Every row gives one point. A path goes straight from each point to the next, and from the last back to the first. The post is the endless flat space through its rows: a point in 2 columns, a line in 3, a plane in 4, and so on, so that a path can go around it. Count how often the path circles the post. Going back the other way cancels.

Post (2 x 3)
[[-14  20 -26]
 [ 19  -8  77]]
Path (15 x 3)
[[-34 -17  65]
 [-34  31   2]
 [-75  53  46]
 [-56 -10  21]
 [-47 -41 -22]
 [ 31 -29 -34]
 [ 69 -17  44]
 [ 57  31   1]
 [ 60 -33   2]
 [ 23 -55  74]
 [-21  -8   7]
 [-13   5  56]
 [-70  -3  52]
 [-27 -63  80]
 [-18 -36 -21]]
Times around: 0

Post (7 x 8)
[[  7 -12 -28  -5  16  41 -53  19]
 [-13  -9 -24  81  32  55   0   8]
 [ -3   7 -12 -15 -61   7  42 -25]
 [ 26 -19  28 -42 -39  62   2 -23]
 [ 35  14  52 -20 -63 -46  58 -95]
 [ -6 -25 -21  80 -27  48 -46  25]
 [  0 -25  10  22   4  37 -16  60]]
Path (16 x 8)
[[ 10 -67 -15  51 -40  25 -36  50]
 [ 28  -6   5   4 -51  38  22 -40]
 [ 32  -5  16  29 -60  36 -31 -27]
 [-25   7 -15  -3  -9  33   5  44]
 [  4 -22  38 -14 -31  23 -32   5]
 [  6 -15  15   6 -19 -17  23 -59]
 [ 33 -60 -20  12 -12  17 -14   4]
 [ 50 -52   6   2 -23  44 -36 -17]
 [ -5 -83 -20  50 -90  44  -6 -19]
 [  1 -32   8  59 -14  26 -33  -4]
 [  9 -39 -24 -12   9  16  27 -27]
 [ 59 -11 -33  -4 -10  51  -5  27]
 [ 29  31   0  24 -12  26   9  -6]
 [  2  14 -22  18 -28  25 -31 -24]
 [-23  -1  -3   7   2  45 -14  -8]
 [-20 -15 -42  -9 -14  -8  -2 -31]]
Times around: 2

Post (13 x 14)
[[  1 -17 -79  28 -88 -12 -14  17  47  12   5  10  17   7]
 [ 40   2 -46 -28 -19 -21  62 -24  78  17 -28 -15  30 -12]
 [ 25  31  49  14  65 -54 -35 -28  35 -90  11  20 -42   2]
 [ 36  23  31  55  24 -40 -38 -47  62 -23  -6 -87  -1 -16]
 [ 13   5  18 -10 -24  -1 -12 -40 -34 -70 -14  31 -29 -68]
 [  1 -20   4  26  26  10  50 -40  20 -33  92  46  -8  77]
 [ 31   9  -1  49  42 -78  33  26   0  17  47 -38 -29 -26]
 [  3 -13 -15 -22 -29 -24  24 -18 -45  27 -34  58   8  -6]
 [ -1   2 -52  41  35 -17  19  64 -42 -34 -39  11  32  -2]
 [ 52  12 -73 -13  67 -36   8 -11   5  30 -61 -21 -45 -28]
 [ -8 -19   0 -22  29  62 -19  45  49  39  11   6 -17  70]
 [-29 -22   5  14 -90  43  40  25  16 -41 -14   5   0  95]
 [ 13  -9   2   9  34  37  32  -1  -6   2 -51  95 -39  -1]]
Path (13 x 14)
[[ 28  -9  34  -7  15  15   5 -14  27 -20  -6 -17   2   0]
 [ 50  28  42   6  53  -5   1  -9  30   2  24  76  17  -1]
 [  8  21  -2 -39  68  55  11  16   1 -29   7  65 -25  -9]
 [ -5   3 -28  53  28   8   7 -10  61  -1  14 -16  16  25]
 [-13 -33 -27  48  32   8  33 -18  11 -66 -35  54 -10 -35]
 [ 20 -43  -9   9  37 -12  -2 -23  61 -63 -39  16  -5 -14]
 [ 42 -10 -26  19  -6  10 -27  30  17 -24 -33  -5 -12   7]
 [ 48  33 -33   8  42  -5 -13  16 -17 -44  -5   3   1  36]
 [ 74  13  24  10  20   1  -7   6  16  -2 -42  66 -15 -27]
 [ 32 -35 -33  -4  62  17  22  23 -16 -24   0  20 -28  45]
 [-32 -28  11  -2  17 -18  31  40  32  -7 -67 -15 -16   6]
 [-42 -14 -25  44  14 -25   8 -16   1  13 -16 -14   4 -28]
 [ -8 -54   1  49  22   2   7  37  15 -51 -21  14  29  27]]
Times around: 1

Post (17 x 18)
[[-22 -13  18 -32 -17  39 -22 -22  19 -25  26 -25 -50  -9   5  24  38   4]
 [ 36  13  26 -21 -44  57  20 -23 -28  -8  95 -21  30  80  16  10 -34  71]
 [ -7   2 -49  10  55  44   2 -66  31  39 -69  -4  46 -24 -21  20 -51 -27]
 [ -5 -16 -54 -12   9   0   0  21  86 -17 -78 -16  91  26  12  10 -46 -47]
 [ 35  -7  32 -26   3  -8 -24 -30 -85 -67  72 -12  38  31   4  22 -35  -3]
 [-17 -24  24 -37  49  -1  43 -15  52  32 -52 -35  20  17 -15 -27 -49 -69]
 [ 26  -2  69  47 -74  30   6 -35 -61 -11  25 -16  29  31   5  26 -20   0]
 [ 57 -25 -34 -45 -42  39  19 -46   3 -23  33  21 -55 -48  36 -32  -6 -47]
 [ -9 -36  -5 -17 -14  41  47 -23  -3 -77   2  38 -78 -18 -45  -3 -25  11]
 [ 37 -14  42 -27 -11  36  19  23 -78   9  35  27  -7  28  44  50 -21  37]
 [ 10 -30 -50 -13  57  52  64  -4  34  -5 -55 -32  63  15 -27 -17  30 -66]
 [ 18 -22  19 -37 -20  49 -14 -27  35 -30  57  87  -9 -28 -50  -6  25 -25]
 [ -9 -22 -51  21  59 -25  61   8  95  21 -24 -21  80 -65 -23 -28   1 -26]
 [ 22  31  47 -34 -39   8  -1 -35 -74 -26  -1  28   3  32   7 -27  11  64]
 [ 21   4  39 -25 -47  67 -39  35 -82 -12  46 -38  16  13   0 -19 -58  37]
 [ 51  13  35  43  21  38 -22   4 -45 -25  45   7 -17  57  31 -38 -29  29]
 [-14 -33 -60 -20 -21   0   4 -24 -12   5  28  49 -61  17 -45 -20  21 -34]]
Path (16 x 18)
[[-17 -25 -47 -57 -11 -41 -28 -45  25  12 -26 -38  28 -10 -19 -22  12 -44]
 [ 41  19  19 -36  -5  25 -61  18  17  14 -38   8 -10  -8 -23 -22 -45 -14]
 [ 26  32  17 -27 -32  22   6 -42  15 -33 -48 -13  18   5  -5 -67 -34 -42]
 [-24  30  18  13  -2  53  42 -46 -21  13  26  14  15  -3 -34   2 -63  -1]
 [-29  -3  45  17  -5  35   2 -15  12  19  26  45 -44 -19  27 -13  35  12]
 [-17  47 -31 -41 -17 -23  30 -81 -23 -37 -29  -7  22 -21 -12 -11 -46 -43]
 [ 25  31  32 -61  15  37  39 -32 -24 -34  17 -35  13  42  -7  21  41  47]
 [ 23 -24 -13 -35  45   6  51 -30 -34 -16 -20 -13 -33  24 -39 -23   2   3]
 [ 15 -34 -17 -13  55 -14 -34 -24 -20 -14 -38  -9  57  46 -32 -25 -89  18]
 [-29 -28  -3 -40  44  33 -31 -10 -18 -24  50 -18 -24   6  31 -43  -6  55]
 [ 27  15  25  -8 -11  26  58 -14 -37  -1  48  -8 -10   1  56 -30  29  -2]
 [-17   0 -18 -45 -40  35  20  -5   6 -18   2 -14   3  69 -34 -13 -14 -27]
 [  7  22   4 -22  -5   1  68  -9 -31 -20 -19 -19 -26  -2  -3  12 -37  23]
 [ 21  -6 -30   4  10  65  69 -35  27 -23  41  -9  27  30   2  12 -17 -13]
 [ 14  15 -19  13 -38  48  12 -66 -33  26  34 -24  35  24  24 -28 -12  13]
 [-13 -76  18  -7   6  36  49 -13  11 -46  49   7  27  11 -40 -15 -18 -20]]
Times around: 0
